Each point is reached from the start by the listed moves, each made once or not at all, plus a little noise. Is the number of moves made odd or even? Then give how often each move was made.

Moves:
(1): [ 27 -16  -6]
(2): [ 21  29 -20]
Start: [ 10  -1 -10]
Points:
[11 -1 -9] -> even (0, 0)
[ 39 -18 -15] -> odd (1, 0)
[ 31  29 -29] -> odd (0, 1)
[ 60  11 -36] -> even (1, 1)

Moves:
(1): [ -1  13 -15 -34]
(2): [-3 31  1  6]
(3): [ -1 -27  33 -28]
(4): [40 23  7  5]
Start: [-18   2  -4  -4]
Points:
[-22  33  -3   2] -> odd (0, 1, 0, 0)
[-21  47 -18 -33] -> even (1, 1, 0, 0)
[18 57  6  7] -> even (0, 1, 0, 1)
[ 20  12  21 -60] -> odd (1, 0, 1, 1)

Moves:
(1): [ 20  -5 -19   0 -11  10   5   6   1]
(2): [ 3 16 -2 -6 24  9  9 -2 16]
(3): [ 15  20  15  -2   7   7   8   2 -13]
(4): [ 4  0 13 14  5 14 -5  0 14]
(5): [ -4 -17 -12   2  25  13   1   1 -19]
(6): [ -9  -3   4 -24 -24  16   2  -1   7]
(7): [-24 -17  16  -1  -1  -9  38 -10  -1]
(8): [  2   0 -12  -6   1  -1   2  33  -7]
(9): [ 14 -17  19 -16  -2 -10 -10   2  16]
Start: [-13  25   4   8  15   0  -6   0   4]
Points:
[-19  40   7 -24  13  24   4  -4  29] -> even (0, 1, 0, 0, 0, 1, 0, 0, 0)
[ 15   8  25 -17   9  -2  38  31   0] -> odd (1, 0, 1, 0, 0, 0, 1, 1, 1)
[ -2  60   9 -32  23  30  15  30   8] -> even (0, 1, 1, 0, 0, 1, 0, 1, 0)
[ 17  56   0 -23  10  42  19   4  13] -> even (1, 1, 1, 0, 0, 1, 0, 0, 0)
[-36 -27  32 -32  13   9  24  -7   8] -> even (0, 0, 0, 0, 1, 1, 1, 0, 1)
[-15   7  39  -8  42   1  27  23  42] -> odd (0, 1, 0, 1, 0, 0, 1, 1, 1)
[-28  26  41  -8  51  50  46 -11   9] -> even (0, 1, 1, 1, 1, 1, 1, 0, 0)

Moves:
(1): [ 17 -14  -1  -8   6  -6 -12  -2  16  -3  -7  -1   6]
(2): [15  6 -2 -5  3  0  8 -1  4  4 -8 -8 -2]
(3): [ 15  -6  12   0  -7 -14   5  -7  -9   6   4   4   4]
(4): [10 19 -2 16  7  8  0 -2 18  1 13  8  1]
(5): [ -5   1  -8  -5  23  -9  -8 -12  -7  -1   7  -2   4]
(6): [ -1   4   6  -4  14  15  15   7 -12 -10  -2  13   2]
(7): [  1  -8 -11   9   5   3  15  -1  15 -13  18   1  10]
(8): [ -9   3  16 -10   2  -7   0  16   5   3   4 -10  -1]
(9): [-5  1 10 -5 -1  4  2 -6  6 -1 -1  7 -2]
(10): [  2 -18   2   3   8   2  -2  -2   5   5  11   4 -30]
(11): [  9   6  -2 -12  -9   5  -1   3   0 -13   4  -4   1]
(12): [ -2   8  -5   2   5 -15  -3  13   6 -11  -3   7  -7]
Start: [  9 -12   5  -7  -7   9   6  -7   2   2  -2   2   9]
Points:
[ 27 -29   2 -26  60  -8  18  12  34 -22  18   6 -10] -> even (1, 1, 0, 0, 1, 1, 1, 1, 0, 1, 0, 1)
[ 24 -31   7 -14  27   4   4  10  17 -17  -3  25 -20] -> even (1, 0, 0, 0, 0, 1, 0, 0, 0, 1, 0, 1)
[ 36  -8  24  -4  10 -18  13   4  58 -15  25  17  21] -> odd (1, 0, 1, 1, 0, 0, 1, 1, 1, 0, 0, 1)

Moves:
(1): [ 15  17 -17  -3  -1  -8   6  -2   6   0  -1  -8  -2  -5  10   9   5   1]
(2): [16  0  2  8 10  8  0  3 -5  1  0  8  1 15  2 -2  3  6]
(3): [  7   0  12   6   0  10   2  13  -2 -20   6  -9  11   4   0  12 -21  13]
(4): [  2   3 -12   6  -7   4   4   3  -4  -6  -2  -9  24 -11  -8   7   9   3]
(5): [ -6  -9  -1  -1   3  -1   3   5   1  13 -11  -3   0   3   7   5   2   5]
(6): [  5   2  14   2  -1  13   3  -6   4  -6  -1 -11  13   7  13  -2  17   5]
(7): [ -3   0  -4   7 -13   1  11  -4   4  -6  14  -2 -16   3   8   3  -7  -7]
(8): [ -2 -11   7  -2   2 -15  -1   8   3  10   7   4  10   3   4  16  14  -7]
(9): [-12   1 -13   9  -4  -9 -18   7   6   3   4 -10   4  -3  -3   5   7   1]
(10): [-3  2  6  6  0 -9  8 -7  6 11  8 -6  5  6 -3  5  3  4]
(11): [-14  -2   2  -5  19  -1  -5   2  -3  -2   5   3   6 -19 -12   5   0 -10]
(12): [ 3 -6 -5  2  7  2 -6 -5  4  3 -4  4  7 -6  7  6 -7  0]
(13): [-10  24   5 -15  -9  12 -14   2 -18   7   4 -14  -6   6  -4  -2   2  16]
(14): [-5 -5 -4  7 -2 -5  2 -2 -5 -6  7  4  6 17 -2 -8 -9  5]
(15): [  0 -15  -6   5   8  -1  -4 -17  -6 -10  -4   3 -17  13   4  10   0   9]
(16): [  1 -11   1  -5   0  12   8   4  17  -3 -12   6   3  11  10  16   3  -1]
(17): [-6  5  3 11  5 -9  5 -1 -4  7  2 14  9 -7 -6 -3  1  4]
(18): [  8  -1  -7 -12   4   6   4   3  -7 -11  18   1  -6 -13  -8   0   8  17]
Start: [-5 -2 -2 -3  1  3  3  1  3  5 -6 -4 -6 -1 -7  2 -9 -7]
Points:
[  1   7 -14  -9 -16  24  16   5  18  16 -12 -37  26  11  40  59  28   7] -> odd (1, 0, 0, 1, 1, 1, 1, 1, 0, 0, 0, 1, 1, 0, 0, 1, 0, 0)
[-23 -29 -13  21  26   6   6  -6  19 -23  30   2   0 -12 -12  60 -23  23] -> even (0, 0, 1, 0, 0, 0, 1, 0, 1, 1, 1, 1, 0, 0, 1, 1, 1, 1)
[-21   5   5  12  13   4  20  26 -31   1  52 -14  37   5 -31  38  -5  41] -> even (0, 1, 1, 1, 1, 0, 1, 1, 0, 1, 1, 0, 1, 1, 0, 0, 1, 1)
[-38  19   2  10   9  14  -4  20 -22  -9  34 -44  59 -11 -35  24   9  55] -> odd (0, 0, 1, 1, 1, 1, 0, 0, 1, 1, 1, 0, 1, 1, 0, 0, 1, 1)
